Each row of a before or after table is a point. One or more steps were done to the points. Then noise was added and the rows were shuffled. The steps act on how far a point lies along the listed directions, d1 being the first. Name the steps. A step turns or swaps two directions, mirrors them in a line or flattens them onto one, adds a multiple of one to another, or multiplies one. Angles are multiples of 10 degrees, from the lower direction toward the higher: turns from -170 to 170, lines from 10 to 170 but not 90. Use the fewest steps. Two steps may share a direction if one is a turn and the other turns, adds or multiplies; they go together, in the order done. Otherwise the lowest direction goes first.
In the rows, zero is written as 128.

Directions:
(1): [153 100  67]
(2): [167 187 117]
(3): [ 74 157  92]
Before (9 x 3):
[[ 71 176  74]
 [162 189 140]
 [157 143 128]
 [ 85 133 118]
 [ 98 124 160]
 [223 194 132]
 [176  81 103]
 [140 126 147]
 [103 208 134]]
After:
[[109 119  61]
 [188 173 155]
 [ 94 128 125]
 [ 57 186  69]
 [148 140 125]
 [157 181 172]
 [140 108 182]
 [220 190 132]
 [150 118 155]]
Steps: add 1.5 times d1 to d3

Directions:
(1): [129 163  94 124  62 187]
(2): [182 178 116 143 104  66]
Before, 8 rows:
[[162 163 137 165 116  48]
 [ 79  61 186 103 202  97]
 [166 164 136 127 161  45]
 [113 119 128 144 111 144]
 [ 52  41 151 133 184 146]
 [201 203  95 142  57 112]
 [142 122 159 126 149  79]
 [130 117 118 116  87 160]]
After:
[[ 74 114 123  99 136 210]
 [109  73 161 151 202  41]
 [ 83  66 187 104 204  87]
 [147 174  90 125  42 206]
 [161 136 121 123  96 101]
 [134 131 132 149 117 109]
 [ 75 115 123 142  93 206]
 [ 98  94 152 111 136 163]]
Steps: mirror d1 and d2 in the line at 30 degrees

Directions:
(1): [228 121  83 163 116 156  97 132 118]
(2): [117 217  95 149 106 108 135  68  95]
(3): [125 106 137 150  38 126 185 162  85]
(4): [122 151  94 183 133  90 160 172 207]
(5): [141 148 126  79  90 196 165  99 193]
Before (11 x 9):
[[192 142 125 143  59 143 165 137 119]
 [ 68 130 169 105 192  49 106  89  52]
 [ 87  96 135 125 154 117 134 162  95]
 [118  78 170 112 102  83 106 130  51]
 [142  94 155  81  72 138 143 105  55]
 [141 219  52 180 159 141 120 115 187]
 [136 223  88 144 114 160 139  80 172]
 [105 109 162  94 101 135 132 115 152]
 [ 87 205  74 153 101 119 145 115 157]
 [109 183  46 132 211 124  79  73 172]
 [176 249  29 148 149 128 120  89 203]]
After (11 x 9):
[[190 150 129 137  75 138 135 112  76]
 [ 97 112 163 107 125 109 104 107 111]
 [145 139 140 106  90 183 124  98  86]
 [ 87 133 110 138 157 113 153 159 149]
 [ 69 130 138 159 170  29 170 164 172]
 [157 140 104 105 102 219 136 115 145]
 [ 98 152 112 100  67 172 149 109 121]
 [119  94  89 102 155 170 111 122 167]
 [192 137 103  69  90 205 124 104 122]
 [107 134 122 172 121  35 129 155 138]
 [126 120 122 158 121  52 124 132  58]]
Steps: flatten d2 and d3 onto the line at 50 degrees; turn d4 and d5 by 90 degrees

Directions:
(1): [150  95 220 173  45 123 136 158 163 121 149 103 115 167]
(2): [120 119 146  60  76  32  97 122  69 160 136 160 144 128]
Before (13 x 14):
[[144 119 178 240 136 240 160 153 227 116 125  46 109 137]
 [131 113  82  80 125  70  81 101  83 123 116 154 148  99]
 [141 133 152 144  82  98 149 138 127 134 161 143 118 136]
 [160 137 111 140 124 132 117 111 141 128 122 122 113 133]
 [ 98 157   7  63 207 110 116  98  71 143 104 146 153  74]
 [126 117 203 181  80 164 142 140 163  93 148  84 115 172]
 [131 125 156 177 131 191 165 142 182 100 145  95  79 143]
 [119 133 146 133 119 124 120 129 121 145 144 119 119 117]
 [103 145  72 118 171 103 112 122 125 135 142 146 139  92]
 [114 128  61  87 136  88  88  99  81 170 123 167 167 109]
 [ 95 150  89  47 140  63 125 105  64 142 109 147 154 104]
 [145  81 202 129  35  43  96 133  96 151 150 131 129 136]
 [133 122 182 175 121 153 127 158 175 123 139  92 111 139]]
After, 13 rows:
[[151 139 103 130 129 120 115 106 132 132 121 131 117 127]
 [ 99 148  76  55 164  94 119 107  82 143 130 157 110 103]
 [149  79 210 133  32  53 103 136 111 145 154 125 131 139]
 [134 133 143 127  90  82 145 136 116 139 157 152 126 129]
 [ 93 145 121  55 114  57  99 101  56 135 133 147 151 128]
 [132 121 179 185 102 178 177 150 182  92 124  80 114 154]
 [149 104 142 209 101 189 133 137 189 126 138 103 133 153]
 [120 137 114 184 155 158 134 147 181 113 148 112 123 111]
 [118 137 151 134 122 123 117 133 117 146 145 121 119 118]
 [107 143 118  79 148  73  92 126  94 154 127 143 136 104]
 [138 125 110 223 164 239 166 147 204  86 123  64 114 126]
 [ 90 168  38  33 197  69  85  86  55 189 100 150 161  64]
 [161  88 155 191  95 163 120 138 177  83 127  96 120 139]]
Steps: swap d1 and d2

Directions:
(1): [107  65 186 144 142 166 133 171 185 105 125 130 173  38 140 103 194 141
 167 158]
(2): [147 105 168 120 124 139 115  83 129 133 127 195 123  75 110 185  34 216
 149 116]
(3): [138 190 119 122  22 164 125 157 139 112 161 182  98  68 100 104 136  82
 131  72]
(4): [115 109 118  97 111 168 112 130 114 102 154 108 127 166 160 217 129  81
 249 122]
Before:
[[114 145 159 106 115 131 133 134 164 129 151 112 159 120 148 173 137 130
  166 119]
 [101 145 150 174 140 133 175 198 182 113 127 123 140  83 133  44 224  99
   92 166]
 [152 125 153 153  91 126 152 144 114 108 133 158 123  73  82 101 145 120
  102 106]
 [155 193  98 111  98 106 131 122 100 138 125 127  82 171 107 107  91 127
   97 121]
 [130  62 191 129 220 107 125 116 152 151 101 103 168  79 143 108 140 217
  124 177]
 [131 167 132 101  33 168 118 143 107  86 175 167 107 111 137 176 131  51
  223  96]
 [110 112 125 165 199 105 158 164 167 146 100  55 168 153 151  49 199 107
   71 157]
 [106 112 139 168 167 120 162 138 143 121  85 101 159  87 133  74 149 140
   89 144]]
After (8 x 20):
[[158 150 127 142  77 119 148 134  92 109 139 154 105 110  83 116 128 100
  104  92]
 [123 142 135  97  60 168 114 136 102  85 171 147 116 131 154 198 127  56
  249 110]
 [120 164 138 101 123 113 131 118 139 138 150 104 146 162 148 180 118 128
  149 115]
 [119 150 103 163 175  92 160 157 151 157 102  63 143 173 139  41 183  94
   41 139]
 [121 164  99 159 142  98 159 120 110 133  91 102 128 137 121  75 117 117
   56 117]
 [121 222  82 157 110 102 170 167 124 133 138 117  91 181 125  63 177  59
   60 129]
 [155 155 115 117 192  57 125  77  89 179 105 100 109 180 122 104  81 186
   46 135]
 [136 117 171 126 106 158 132 164 166 111 123 143 134  54 118  97 149 153
  154 149]]
Steps: mirror d1 and d2 in the line at 100 degrees; turn d3 and d4 by 20 degrees

Directions:
(1): [151 115 174 198 110  96 137 124 148  80 149 125 104 198 157 155 193 127
 105 105 122 121 139  83 134   7  98 130  70  79 122 165]
(2): [100 157 207 116  51 141  42  83 120 120  84 107  87 129 134 178  73 120
 142  55 131  80 159 161 148 153 110 114 105 148 178 169]
(3): [ 59 139  99 159  91  63 154 110 154  89 154 196  99  68  63 138 180 149
 131  76 108  86  95 146  46 127 155 120 151 125 176 105]
(4): [104 178 181 102 100  64 202 129 149 207 110 109  75 114 164  93 119 154
  99 125 156 147 175 115 123  97 217  97 107 181  88 124]
(5): [110 122 118 167 166 181 129 113 176 102 123 100  31 143 170 106 157 166
 161 121 113 166 182 103 101 208 146 212  83 121 159  90]
Before:
[[164 115 139 146  75  78 145 147  92  94 135 166 184 146 105 168 147 107
  111 118 142 111  92 143 117  41  97  75 126 117 121 155]
 [106 135  81 126 134 180 131 122 126 144 121 126 112  70  92 119  91 122
  175 133 126 132 150 159  87 222 167 146 159 148 157  93]
 [ 21 153 106 102  89 115 137 101 157 142 120 155  52  35  87 128 131 155
  153  85 123 124 135 169  58 230 200 146 143 190 171  73]
 [ 83 148 187 145  75  92 105  94 157 113 118 138  84 107 125 157 124 138
  127  53 125  76 135 153 108 136 150 104 113 131 164 137]
 [107 135 115 128 128 134 111 101 143 116 115 165  94  78 113 142 118 134
  143 113 121 114 133 137  97 169 138 142 130 156 155 104]
 [125 138 148  90 111 124 112 123 112 168  90 121 131  92 142 130  71 115
  133 140 164 127 134 153 151 171 149 107 126 165 100 132]
 [149  98 119 135 106 157  97 114  99 108 149 132 193 137  85 145 131 106
  131 117  99  76  92 146 136 135  79  93 145 114 140 163]
 [156  97  92 123 134 196  44 108  97  94 127 134 161 135 110 141  65  99
  157 122  99  93 131 142 150 188  75 139 137 136 180 127]
 [125 157 220  84  36 123  50  94  61 153  99 105 138 136 131 171  37  70
  133  83 150  63 141 173 208 119  82  73 132 152 136 193]
 [148  83 140 169 123 134  97 127 142  72 129 142 150 152 112 155 169 108
  145 121 111 113 101 106 133  76  60 155 126  79 155 137]
 [157  63 121 172 155 176  84 119 111  79 127 141 127 173 116 172 161 107
  153 104 121 121 122 102 158  90  50 158 124  83 153 139]
 [126 144 155  82  95 131  92 129 138 134 100 141 146 130 114 160  93 122
  117 112 139  94 105 187 153 147 105 110 153 164 148 165]
 [126 119 139 159 147 145 124 126 149 103 125 117  63 164 167 125 169 153
  128 126 113 139 177 110 147 122 139 157  80 102 136 113]
 [ 63 158  90  61  99  86 164 149 117 157 142 173 165  54  59 132 118 131
  129 128 135 113 109 172  80 161 178  93 197 192 127  93]]
After (14 x 32):
[[192  62 134 154 163 200  71 128  97  93 114 109 151 195 142 171 132 100
  150 125 127 132 130  98 196  87  34 155 113  86 131 148]
 [122 137 176 130  87 107  91 118 115 119 118 133 120 151 141 162 127 122
  112  96 123  89 153 140 171  75 120  93 104 118 135 157]
 [168  93  90 186 159 125 188 160 141  74 151 145 116 169 144 117 195 146
  130 160 127 171 126 100  87  98 115 159  96 103 113 102]
 [171  75 145 162 139 161  90 135 136  86 121 119 155 177 141 151 163 104
  141 143 118 133 117  95 160  79  50 170 114  81 138 142]
 [ 73 142 159 167 107 103 127  97 182 102 129 142  51 108 132 132 161 159
  139  61 113 102 149 133  84 163 167 141  98 123 166 107]
 [172  76  96 156 178 209 120 131 132 108 153 102 158 169 127 110 151 131
  145 156  95 134 126 110 138 179  89 151 113 104 127 131]
 [109 148 110  99  96 164 112 116  98 149 107 129 148  62  81 138  68  99
  166 120 141 111 133 173 111 195 154 108 165 158 151 121]
 [191  84  92 116 172 236  43 116  99 109 120  97 162 164 147 126  55  99
  162 153 107 131 156 119 183 202  68 166 117 135 161 120]
 [117 112 128 164 178 200 134 121 147 118 133  81  14 153 197  86 143 144
  172 144 119 175 207  95 141 236 130 232  74 122 143  84]
 [112 129 120 113 141 133 139 120 138 150  99 124  97  85 148 109 103 132
  146 141 157 143 147 138 125 203 167 142 117 158 113 105]
 [109 135 122 114 111 129 103  99 137 117 110 166 109  78 113 149 105 127
  138 110 122 107 129 147 105 163 136 130 133 164 156 113]
 [129 121 112 119 161 170 131 140 181 117 116 126  86 148 144 117 135 154
  137 144 131 152 136 152 121 201 133 180 125 147 151 117]
 [  5 164 122  87  50  84 122  91 142 144 116 172  75  17  58 148 116 142
  143  62 127  90 108 192  57 202 192 110 159 194 179  92]
 [ 49 148  59  88 128  98 187 150 145 141 154 179 124  51  64 111 153 153
  143 136 123 138 122 158  47 195 195 133 183 178 137  62]]
Steps: mirror d2 and d5 in the line at 30 degrees; add 0.7 times d4 to d3

Directions:
(1): [138 130 136 129 110 128  89 145 146  72 174 159 103 193 156 105 106 155
 128 184  71  74 183 103 170 249 169  50  81 115 149 114 154  74 183 129
 197 125 133 164  48 161 102 102 156 155 157 133 200 112  73 148 107 144
 173 189 154  97 135 115 145 127 151  74]
(2): [123 166 176 171 201 101 172 182 203 100 116  90 129  28 168  87 125 112
 150 101 199  86  77 155 156 108 130  81  80 170 131 139 144 107 167 133
 142  84  89 141 101 189 133  95 205 165  46 110 136 209 159 128 144 109
 122 122 113 181 145 142 131 181 138  72]
(3): [122 165 183 123 151  56 182 133 133  64 144  75 139 178 168  89 190 124
 147 128 105 144 136 141 111  98  84  72 139 125 153  94 107 124 150  62
 198 164 111 130 224  62 146 141 129  55 113 139 114 153  79 147 100  74
 135 183 181 117   8 110 114 156 132 166]
(4): [136 156 203  83 123 190 161 160  98 204 223 101 127 114 168 145 143  74
  99  94  70  38  96 103  99 102 127 171 105 107 149 117 168  94 144  86
 102 218 210 105 141 162 133  97 119 176 167  85 135 195  93 110 182 157
 181  97 136 109 105 140 130 159 117 146]
(5): [198 166 114 132 192  61 154 146 135 142 143 194 139 142  95 184 102 101
  99 110 145 160 146 155  91 183  87 172 192  83 154 117  95  61 210 102
 140  65  83 127 212 135 146  65  99 151 171 134 137 169  95  78 100 153
 174  96  82 160 139 143 124  63 101  70]
(6): [176 156 149 180 192 112 204  98 118 141 150  95 157 118 119 106 111 141
 125 114 104 144 123 132 133 168 118  98 121 129 177 204  62 144 114 135
 153 116 173 152  68  20 103 183 169 208 159  96 101 111 150  72 106 136
 181 116  87 100 183  41 107 137 140 223]
Before (11 x 64):
[[ 77 126 127 142 119 152 112 150 172 135  87 101 131  29 168 114 140 130
  152 116 190  88  72 129 177  59 160 114  87 173  87 131 171 154 112 181
  111 111 108 131  78 215 132 125 161 144  53 106 127 156 178 144 159 113
   85 115 131 154 168 155 134 168 133  82]
 [174 136 122 141 137  94 111 145 146  88 174 153 130 173 126 134  84 155
  100 158 102 133 177 112 170 249 143  65 102 120 157 156 113  75 182 140
  196  83 115 171  56 129 101 101 172 187 153 123 172 112  88 109  75 133
  189 169 128 100 187  96 127  96 126  94]
 [107 112 128 151 124 151  98 146 175 128  87 121 106  41 145  97 102 129
  146 111 190 110  89 129 169  86 165 114  87 186 105 131 176 144 110 177
  112  99  79 132  65 210 114 121 158 124  64 142 137 148 174 161 168 119
   80 120 127 160 157 160 152 174 136  71]
 [122 130 106 160 120 119  66 158 147 117  99 176 113 130 114 123 103 137
  125 137 169 125 149 123 143 131 137 119 134 127 104 107 163 122 112 147
  127  87  76 136 129 181 133  95 133  93  99 159 151 131 146 159 124 127
   97 136 123 147 149 160 136 108 121  63]
 [132 116 118  87  84 145  94 100 101 151 143 145 118 177 121 148 137 146
  135 134  97 122 144 103 122 142 139 149 149 109 122 109 142 120 128 122
   94 161 137 120 149 147 116 114  85 110 162 135 153 114  92 140 129 146
  115 115 127 104 120 146 148  88 129 133]
 [186 146 121 135 154 132 127 133 133 144 153 157 128 137 115 157 105 134
  108 126  99 120 147 108 123 168 130 134 143 103 140 123 124  85 178 124
  144 108 136 148 143 132 140 102 135 151 169 142 151 147  94 101 103 131
  165 139 116 134 160 123 122  99 131  98]
 [129 141 140 108 149 114 150 127 127 105 148 121 133 156 142 110 148 131
  124 132 120 142 148 133 145 150 122 100 126 109 137 107 120 109 140  95
  170 145 133 144 147  92 128 121 126 117 155 145 141 133  86 127 119 120
  157 160 160 122  68  99 124 136 116 138]
 [112 119 109 142 111 129  84 110 139  94 102 137 117 140 137 138 132 151
  127 151 121 122 143 115 151 124 132 104 121 131 107 132 137 129 137 131
  125 137  96 130 119 129 122 135 141 101 119 143 149 106 128 148 132 114
  111 148 151 128 132 140 127 120 143 110]
 [120 114 102 151 131 133 122 104 146  98  71 113 133 123 106 113 123 144
  152 128 158 170 119 117 135 112 132 111 129 165 117 147 106 163  92 119
  121  98 132 123 121 110 114 152 139 108 101 124 119 111 156 141 123 111
   92 140 124 144 100 121 130 139 115 151]
 [164 144 127 122 149  93 124 144 142 107 153 158 109 184 137 131 126 127
  112 136 112 119 168 137 126 186 120 120 136 108 134 114 119  80 194 125
  177 123 106 148 153 130 150  79 115 123 148 141 140 122 111 127  98 139
  156 133 121 135 110 133 133  87 119  80]
 [175 134 138 153 156 103 153 140 134 131 142 153 144 112 116 128 109 134
  112 132 144 129 128 149 144 200 146 133 135 110 127 153 121  90 181 138
  132  83 114 146  95 142 113  87 147 171 147 120 139 158 129 108 114 136
  164 125  91 153 164 124 135 104 128  83]]
After (11 x 64):
[[110 131 130 155 125 124 113 106 140  91 110 106 125 127 150 124 144 145
  131 140 113 118 130 121 154 112 128  88 115 140 120 144 125 139 127 124
  132 148 110 133 116 100 120 152 162 112 111 132 133 114 129 142 133 105
  119 145 153 122 120 114 119 141 145 143]
 [137 154 165 157 159 152 176 120 135 164 161  83 152  73 167 110 130 133
  132 116 106  79  94 115 171 126 150  90  83 147 151 187 121 142 118 158
  153 142 189 150  35 107 105 163 173 222 136  72 118 136 150  90 136 137
  174 116 109  95 190  72 118 166 142 178]
 [162 130  84 149 157 107 114 130 151 117  94 155 130 115  99 151 109 150
  128 126 149 170 139 129 130 132 123 134 155 122 115 118 114 119 157 142
  135  73  92 151 158 133 150 112 135 111 127 159 137 134 124 113  93 109
  116 138 111 158 158 136 120  95 128  88]
 [124 110  93  95 117 128 110 104 110 118 120 150 129 167 113 133 137 145
  121 145 124 174 159 129 140 150 131 135 147 102 111 103 119 125 117 120
  144 135 123 138 144 102 126 126  99 102 165 162 138  99  98 137 117 131
  135 148 149 122  86 110 130 108 115 127]
 [109 116 131 126 107 184 118 112 126 134 109  96 130 120 123 123 125 126
  139 122 126 125 107  97 127  96 143 129 112 158 117 145 135 161  83 109
  101 155 182 113 107 126 112 147 127 128 120 104 121 122 147 143 153 125
  109 129 136 128  92 127 134 153 113 165]
 [154 107 103 160 139 102 132 115 131 128  92 152 146  98  91 131 111 153
  122 133 172 174 126 156 142 162 142 149 151 124 105 160 113 128 142 160
  104  64  93 137 102 125 117 111 135 139 125 134 117 127 164 119 107 127
  121 116  86 162 173 127 134  96 128  99]
 [133 160 152 198 174  97 154 143 145 113 109 101 143 107 134  76 125 142
  139 115 154 139 124 132 146  99 113  79 123 149 138 157 116 157  80 134
  154 108 112 144 115  83 123 154 172 118  90 136 112 134 165 135 113 102
  120 139 117 128 145  97 113 150 131 165]
 [150 146 168 172 166 150 177 119 139 152 152  83 132  74 150  77 100 130
  131 101 116 102  94 116 159 134 153  89  80 170 167 190 125 148 102 160
  149 135 155 153  27  91  91 170 176 196 126 109 114 135 158 110 153 133
  156 124 108 106 179  69 129 180 146 183]
 [127  88  51 144 100  91  62 125 153  74  70 164 125 142  90 141  92 179
  122 161 178 199 161 127 175 179 143  95 134 153  95 141 118 134 123 180
  151  42  59 157  74 153 113 118 151 114  97 160 147  69 146 141  70 108
   95 160 128 134 191 135 132  82 124  77]
 [128 153 155 119 141  82 137 133 154  96 127 110 127 143 150 111 158 141
  160 125 135 121 126 132 139 127 119  96 135 130 133 103 136 100 167 103
  136 128  92 132 177 152 129  97 128  94 107 133 155 166  92 147 116 110
  109 139 136 141  88 150 142 120 131 106]
 [146 123  95 146 151  79 123 112 145  90  92 147 119 167 113 123 131 145
  129 133 152 177 159 152 129 146 109 122 156 125 114 133  92 133 146 149
  161  99  82 145 159  90 155 121 110  90 120 153 104  84 156 132  85 120
  113 127 118 148 121 120 125  82 123 117]]
Steps: turn d4 and d5 by 50 degrees; turn d1 and d4 by -50 degrees; turn d2 and d6 by 120 degrees; turn d2 and d3 by 70 degrees

Directions:
(1): [ 86 163 158 110 121  90 171 117 130  86 118 126 107 159  78  92  68  90
 150 113  63 144 166 131  96 151 124 168 116  80 146 151  77  25 174 125
 151 156 112  96 201 152 136 140 150 148 177  48 152 117 150 127  63 107
 110  78 158  97  80 226 148  88 184 126]
(2): [103 159 193 113 111 119  87 130 113 136 125 166 170 116  92 115  91 107
 192 111 212 147  94 166 249 154 103 176 139 107 112  59 157 146  79 125
 143 162 111 164 160 109 115 170 108 129  57  95 179  66  97  82 149 198
  73 130 126 128 142 188 122 117 124  78]
Before:
[[119 121 133 130 127 128 133 126 131 115 123 127 120 140 121 131 134 113
  128 130 110 126 131 121 119 134 144 126 132 131 130 144 126 116 146 130
  126 115 133 115 145 139 126 128 136 144 132 123 121 127 142 130 121 116
  139 122 135 117 127 126 130 123 127 143]
 [115 148 176 118 128 124 111 131 118 139 129 152 147 116  98 127 104 115
  175 116 176 146  99 156 203 132 116 172 132 116 119  81 149 142 102 125
  126 150 121 149 148 124 112 151 109 119  81 110 167  90 113 103 141 172
   93 129 129 127 140 171 130 119 133  97]
 [137 119  95 134 134 134 142 125 119 137 131 112 107 124 142 131 147 138
   98 140 110 128 141 107  85 120 131 102 133 139 139 151 126 130 139 142
  117 115 148 113 116 141 137 112 126 127 151 142 111 153 146 145 122 114
  147 140 133 134 125 107 134 120 124 157]
 [121 137 123 128 133 125 143 137 125 120 137 119 121 134 129 129 125 130
  122 130 110 134 127 120 103 119 138 121 112 118 126 135 113 109 142 135
  134 126 131 115 123 132 126 129 129 136 153 136 113 135 139 134 106 115
  130 120 142 134 121 130 139 126 131 138]
 [117 148 146 127 114 112 133 121 133 114 114 130 123 118 103 113 105 106
  149 125 140 138 125 132 150 136 125 151 139 104 125 113 132 126 125 121
  141 146 122 133 144 128 127 140 124 133 127 100 140 110 126 117 115 135
  116 115 133 116 125 159 129 114 135 121]
 [132 136 141 121 118 131 103 126 120 146 121 142 146 119 114 134 132 136
  142 127 172 124 101 145 175 134 111 137 127 120 111  91 149 155 104 125
  130 129 125 149 114 120 122 137 126 126  92 123 143 106 117 109 136 151
  111 130 117 133 146 128 120 128 104 115]
 [150 104 113 129 131 142 120 133 122 150 136 125 140 109 151 146 160 159
  101 133 150 115 131 121 127 120 135 110 134 152 118 137 142 155 117 126
  108 111 143 150  98 121 126 117 117 120 119 163 108 139 119 129 148 125
  150 158 115 131 151  93 122 140 101 135]
 [147 109  89 133 139 130 126 136 140 137 135 112 114 127 154 131 153 140
   89 142 110 119 134 118  86 105 147  92 125 151 137 151 134 139 141 129
  118 116 136 125 112 123 130 106 132 127 149 167  97 151 135 141 143 106
  161 142 126 132 121  77 133 147 114 141]
 [122 145 159 117 126 135 103 123 123 144 131 152 145 111 121 132 128 128
  156 130 179 137 108 146 193 134 108 132 134 139 115  86 159 168  91 129
  127 120 133 155 125 114 116 147 116 120  82 145 137 107 117 109 155 167
  112 152 106 141 148 124 125 133 122 108]
 [132 129 121 132 128 131 143 123 131 125 124 124 114 128 136 121 126 128
  125 127 117 127 137 127 122 137 135 126 131 134 130 151 123 124 144 125
  124 122 137 124 130 124 130 128 129 121 143 128 124 137 139 142 133 116
  126 136 124 129 119 131 133 124 133 126]
 [141 114 105 144 138 149 118 124 137 154 130 123 137 121 149 139 164 148
  117 136 134 123 119 122 110 109 121 110 134 151 126 120 134 168 103 132
  118 114 136 136  93 114 117 110 120 120 121 162 118 140 122 139 151 121
  147 155 126 146 153  80 116 149 107 136]
 [157 107 100 144 131 150 113 132 130 137 131 120 127 115 156 157 164 155
  103 133 130 120 128 115 101 113 126 101 129 148 136 136 134 159 129 135
  124 107 141 129 101 127 119 112 127 127 130 166 119 149 118 139 153 124
  156 150 119 138 135  78 128 134 106 148]]
After, 12 rows:
[[117 152 175 113 121 129  91 124 121 146 129 161 155 107 111 129 118 122
  173 125 201 142 101 157 229 144 101 142 136 135 108  69 168 172  76 128
  133 129 132 165 132 111 111 161 109 121  64 136 152  90 109  97 160 187
   99 152 105 142 148 142 124 131 121  94]
 [105 160 200 113 123 123  94 132 112 140 125 168 162 110  84 123  92 106
  203 108 208 153  84 171 248 143 110 192 134 111 113  56 159 149  83 124
  131 162 114 164 161 116 108 169 102 120  53  97 184  69 102  82 149 199
   72 132 130 125 148 193 130 116 133  77]
 [121 134 115 131 135 127 148 134 129 119 136 118 116 138 133 130 131 133
  116 131 101 134 126 117  88 117 137 115 111 118 127 139 114 108 147 138
  133 123 134 111 119 132 127 125 131 137 159 138 108 140 144 135 106 107
  135 122 141 139 122 126 141 124 131 144]
 [152 102 110 128 130 143 123 136 123 147 137 121 138 110 152 148 163 160
   94 133 141 113 130 116 119 116 138 106 130 155 119 141 139 155 120 127
  109 108 143 146  97 121 128 112 119 120 124 167 103 143 121 132 144 120
  154 158 116 133 150  89 122 140 101 138]
 [134 128 117 134 127 132 145 121 136 123 126 123 110 127 137 120 132 133
  120 129 111 126 138 127 114 138 138 123 129 136 131 156 121 126 146 125
  123 119 139 125 126 123 131 127 130 120 147 132 123 142 142 146 129 112
  129 135 125 129 118 128 135 125 135 127]
 [145 114  83 137 138 137 154 123 122 133 128 104  95 127 148 135 159 142
   85 143  91 122 150 103  60 115 135  91 130 145 142 166 120 130 149 143
  113 107 152 109 110 145 141 104 131 128 166 152 100 165 151 156 119  99
  157 138 132 134 123  93 133 123 126 169]
 [122 121 127 132 127 127 137 126 132 112 123 123 117 142 125 131 135 113
  125 129 103 125 132 120 112 132 145 121 134 133 131 149 126 116 150 131
  128 114 136 111 142 142 127 125 137 146 138 127 115 134 142 134 118 109
  144 121 134 117 129 123 131 124 124 146]
 [126 143 155 119 116 127  94 127 115 145 119 151 156 116 105 129 121 133
  156 122 191 130  93 153 201 139 104 149 131 112 108  78 152 159  95 125
  135 137 123 156 121 114 119 145 123 125  77 118 155  89 110 100 143 167
   96 133 116 131 147 143 121 127 103 104]
 [151 101  72 137 141 132 138 138 142 135 135 101 104 129 164 133 162 145
   73 147  90 114 142 110  56  97 152  80 122 155 142 168 126 135 152 130
  114 107 140 113 103 129 130  98 133 127 168 176  85 168 143 154 140  89
  175 144 128 131 118  61 135 148 114 153]
 [159 102  91 145 134 149 120 130 134 139 132 113 120 120 162 159 169 161
   93 135 116 117 133 111  83 110 133  92 126 151 139 145 129 156 137 132
  125 103 145 126  94 133 123 105 131 125 142 169 113 160 123 146 148 113
  166 149 119 136 132  70 128 136 106 156]
 [114 156 157 121 111 112 123 122 131 115 116 136 130 114  96 109  99 106
  156 125 150 137 121 134 167 141 122 155 140 101 124 102 137 129 117 120
  141 151 118 139 148 123 124 148 122 133 115  99 144 102 122 108 117 147
  108 116 134 117 124 170 129 114 131 113]
 [146 109  99 142 139 152 120 126 141 153 131 121 135 121 151 141 167 153
  112 139 128 123 124 119 102 107 124 106 133 153 128 126 133 166 111 135
  117 111 139 135  90 116 116 107 122 119 131 165 113 144 124 143 149 115
  153 156 124 145 152  74 117 147 110 140]]
Steps: multiply d2 by 1.6
